Every row gives one point. Any point is a mix of the corners, with weights that add up to 1. It lies inside the corners' shape when no weight is negative. Say inside or outside, and name the corners with a negative weight.

Corners:
(1): [-1.3 -2.0  2.0]
(2): [ 3.4 -3.6 -3.7]
(3): [-2.8 13.0  0.9]
(4): [ 3.3 -2.0  1.2]
Points:
[ 1.4  1.4 -1.9] -> inside
[ 2.7 -1.8 -2.1] -> inside
[-1.5  8.5 -0.6] -> outside (4)
[-2.1  9.8  0.8] -> inside
[ 2.9 -2.9 -3.0] -> inside
[-0.5  5.1 -1.5] -> outside (4)

Corners:
(1): [-4.2  6.1 -5.9 -0.1 -0.8  6.1  4.6 -5.6 -4.1  0.0 -2.3]
(2): [ -0.1 -18.5  -0.8  -1.6   3.5  -3.7 -10.1  -0.9   7.6   1.4  -2.0]
(3): [ 0.5  0.8  6.8 -3.7  0.2 -0.1 -3.4  2.1  0.8  0.5  0.7]
(4): [-1.2  3.0 -5.4 -4.2 -1.9 -0.3 -0.9  2.0  6.8  5.9  2.1]
(5): [ 0.3 -2.4  3.6  2.3  1.7  5.8  4.1 -2.8  3.9  0.3 -4.4]
(6): [-4.2  4.9 -3.9  2.1 -7.9 -2.5  4.2 -2.5  1.7 -1.4 -3.5]
(7): [ 4.4  2.4 -6.5 -3.0 -1.8 -1.4  2.9 -3.8  0.8 -0.2 -1.5]
(8): [-3.3  5.5 -4.4  0.9  1.7 -0.1  4.6 -2.2  2.3  3.3  6.4]
(9): [-6.0  3.9 -5.4 -0.6  3.9  0.7  8.5 -2.1 -3.0  3.7 -3.1]
(10): [-1.3  3.3 -3.3  0.9 -1.6  2.3 -0.9  8.7  2.2 -1.0  3.3]
(11): [-0.1 -2.1 -2.2 -7.2  4.2  2.7  3.3 -2.1  4.1 -3.6  3.0]
(12): [ 10.7  -7.9   4.1  -3.6 -24.4  -1.7   1.2   8.8   0.5  -1.6   2.6]
Points:
[-0.6 -1.6 -1.6 -1.5  0.4  1.4  1.0 -0.5  1.9  1.0 -0.2] -> outside (6)
[-0.3  0.3 -1.0 -0.5 -1.2  1.7  2.7 -1.4  2.7  0.4 -1.5] -> inside
[-0.2  1.5 -3.7 -1.6 -0.5  0.5  3.2 -0.9  0.9  0.9 -0.9] -> inside
[-3.1  5.4 -2.7 -0.2 -1.8  2.4  5.4 -1.0  0.5  1.3 -0.2] -> outside (2, 7)
[ 1.9  1.1 -4.3 -2.7 -1.1 -0.1  2.5 -2.0  1.6 -0.3 -0.2] -> inside

Corners:
(1): [-5.1  3.2 -1.0 -0.3  0.4  1.7  1.9 -4.5  5.0  1.7  1.5 -0.6  4.6  1.9
  3.7 -3.4  4.9  2.8  4.6  0.1]
(2): [ 1.3 -4.7  2.8  7.0  5.0  3.4  5.6  9.7  3.3  2.5 -6.7  4.1 -0.5  4.3
 -3.8  4.3 -1.1  1.8  4.1 -3.5]
(3): [ 2.3 -0.9  1.4 -1.8  6.8 -0.8 -2.5  4.0 -1.6  2.6  6.8 -4.2  1.6 -4.0
 -3.8 -4.2  2.7  6.0 -3.7  3.2]
(4): [ -5.3  -2.9   0.6   0.7   3.2  -1.6  -3.3  -5.0   1.3   0.1   2.1  -2.7
  -7.3 -10.0  -2.3  -7.7  -1.0   5.1   4.0   0.2]
(5): [-3.5  0.2  3.3 -2.6  2.4  4.5 -1.7 -2.3  1.8 -2.2 -2.7  0.1 -1.9 -2.3
 -0.3 -5.7  0.4  9.7 -5.1  2.4]
(6): [ -3.9 -10.6   3.9   0.1   5.6   2.2  -0.6   4.4   3.3 -10.5   4.0   2.6
  -1.7  10.0  -0.4   7.5   0.0  -2.8   6.5   0.8]
(7): [ -1.5  -2.1   0.2  -7.5 -12.5  -2.0   2.2  -5.1   3.2   7.1  -6.7  -8.5
   2.5   3.3   2.3  -4.2   6.5   0.5  -4.1   3.0]
(8): [ 0.0  1.9 -4.0 -3.0 -6.9  0.9  1.6 -9.0  1.6  1.6  1.9 -0.8 -1.2  1.3
 -5.3 -6.1  6.1 -5.2 -0.5  8.4]
(9): [ 3.3 -4.3  3.6  7.2  8.1 -3.4 -0.9  7.6 -5.1 -4.1  5.3 -2.5  0.8  5.9
  3.5 11.3 -8.3  4.1  5.9 -4.2]
(10): [  5.2 -11.5   3.9   3.9   9.8  -4.0   3.3   1.9  -7.1  -0.9   0.8  -0.1
   0.0  -2.4   1.5   4.1  -1.3  -4.6  -1.8  -3.0]
(11): [-3.2 -5.4  5.6  3.1  0.2  3.4 -1.7 11.8 -4.6 -6.7  6.9  0.0 -0.7  0.8
 -1.4  1.7  0.4  0.9 -2.4 -3.2]
(12): [-1.6 -5.6  6.1 -1.4  6.4 -3.2 -0.6  3.5 -5.6 -1.9  1.9  3.8  3.4  4.0
 -2.7  7.5 -1.5 -4.0  5.0 -4.7]
(13): [-2.7 -2.7 -6.1  0.5 -6.1 -1.7 -5.7 -1.8 -0.9 -1.1 -5.2  0.5 -1.3  3.6
 -5.4 -9.0  6.2 -0.6  0.5 -2.1]
(14): [-1.6  3.4  0.5 -6.1  4.8  1.6 -5.6  3.1  6.1 -2.2  1.8  1.1 -2.1 -2.5
 -0.1  1.5 -0.6 -0.7 -0.3 -3.2]
(15): [-3.2 -1.8 -8.7 -6.6 -9.5 -3.3  2.9 -1.7  0.9 -0.9 -6.1  0.7  5.2 -2.2
  1.9  1.0  4.7 -1.4 -0.2  2.7]
(16): [  3.7  -1.9  -5.6  -6.8 -10.7  -0.9  -1.8  -5.9   3.6   6.0   2.9   4.1
   1.8  -3.4  -2.1  -5.6   5.9   4.6   3.7  -2.9]
(17): [-0.6 -6.4 -1.3 -5.0  8.1  3.2 -0.1  7.1 -7.1  0.6  3.0  3.8 -4.7  6.5
  3.9  2.2 -0.9 -1.2  1.8 -3.0]
(18): [-2.5 -9.3  5.2  2.3  1.2 -6.0 -7.1  5.2 -0.8  4.7  3.3  4.4 -0.1  5.4
  1.8  3.2 -0.7 -0.4  1.7 -0.7]
(19): [ 3.4  1.8 -2.1 -2.9 -7.2 -3.5 -0.9 -4.4  3.3  2.9  1.0  0.0  0.0  1.7
 -2.7  3.9 15.3 -0.5 -0.2  0.0]
(20): [  1.1   3.0  -1.9  -6.8 -12.5  -8.8   3.6  -4.0   4.3  -3.3  -2.3   4.8
  -1.6  -0.3  -0.6  -6.5   7.4  -0.5   2.3  -0.4]
(21): [ 4.5  0.4 -1.5 -7.1 -4.8  2.2 -1.7 -2.1  3.0  3.2 -4.1 -1.0  0.6 -1.8
  3.9 -6.0 10.3  0.8  5.5  4.7]
Points:
[-0.9 -3.8  1.0 -0.3  1.2 -0.4 -0.9  2.5  0.9 -0.5  0.6  0.3 -0.6  0.7
 -0.6 -0.3  1.2  2.8 -0.3 -1.4] -> outside (8, 12, 21)
[ 0.6 -2.2  1.0 -1.4  0.7  0.3 -0.3  0.4  1.3  0.8  1.5  0.1 -1.5  0.0
 -0.1 -1.5  2.5  2.5  0.9  0.4] -> outside (12, 13, 15)
[-0.7 -2.3 -0.2 -0.9 -1.7  0.1 -0.3  0.7  0.9 -0.3 -0.1  0.5 -0.6  1.3
  0.1 -0.3  2.8  0.9  0.9 -0.2] -> outside (3, 12)
[ 0.6 -1.8 -0.3 -6.4 -3.9 -3.5 -0.4  1.1  1.6 -0.7  1.8  2.9  2.0  2.8
  4.0  4.4  3.6 -2.6  3.6 -3.7] -> outside (2, 3, 4, 5, 8, 13)
